Rows are points. Any point is a mix of the corners, with weights that add up to 1. It lies inside the corners' shape when no weight is negative. Is each point inside? If not, which corners have a negative weight?

Corners:
(1): [  4 -57]
(2): [ 20 -17]
(3): [-18  67]
Points:
[-13  48] -> inside
[-8 33] -> inside
[-20  95] -> outside (1)
[-4 59] -> outside (1)
[ 27 -39] -> outside (3)
[ 8 -1] -> inside
[-15   9] -> outside (2)

Corners:
(1): [-19  60 -24  -2 -37   1]
(2): [  0  49 -10  -2  31  -2]
(3): [-15 -11  45 -12  13  12]
(4): [ -4 -95  21 -17  24  22]
(5): [-18  46   1  30 -10  27]
(6): [ 34  50 -17   3  -9  14]
(7): [-12  41  -9 -28  -9  49]
Points:
[ -1  46 -16  -1   4  34] -> outside (1, 3)
[-2 24  2 -1  7 30] -> outside (1)
[-7 29 -3 -6  8 18] -> inside
[-18  18   5 -15   5  26] -> outside (6)
[ -3 -31  17 -15   7   3] -> outside (5, 7)
[  0  55  -4 -12 -10  17] -> outside (4, 5)

Corners:
(1): [ 14  -3  37  43  16  46  -3 -10  32   1  26   6]
(2): [-13  -6  70 -52  29  29 -50  37  41 -47  27  12]
(3): [ 22 -20 -10  12  11 -51  54   7 -43  -4   6   0]
(4): [ 24  46 -18  -5  -6  -4  26  14 -12  14  11  10]
(5): [-31  11  15  -1  26 -59  32  -6   4  34 -52  -7]
(6): [ -3  20  41 -12  19 -45  11  46 -18   9 -40  24]
(7): [-44 -37  22   3  -6  22 -25  35  16 -60  21  52]
(8): [  2 -24   2  25  -8  65 -32  73  24 -24  -1 -44]
(9): [  5 -13 -18   4  58  15  23   7 -15  35 -13   9]
(10): [-23 -18  26  25 -20  30 -61  48  13   9  14 -21]
(11): [ 71 -15 -55   6  18 -18  33 -51 -41  -2 -31  33]
(12): [  3  36   0  21  -1   2  16  -7 -57  -4 -10 -17]
(13): [  3 -54  63 -95 -38   4   0 -34  13  -7 -36  90]
Points:
[ -5  -8  19  -8  10 -11   8   2  -4  -4  -7  27] -> outside (8)
[-20 -14  36   5   2  15 -19  32   2  -5  -2  -5] -> outside (4, 11)
[ -3  -3  23  34  -4  28   0  35  23  46   3 -21] -> outside (2, 7, 11, 12)
[  5  -2  13  -9   9  -3  14   4  -3   1 -10  21] -> outside (10)
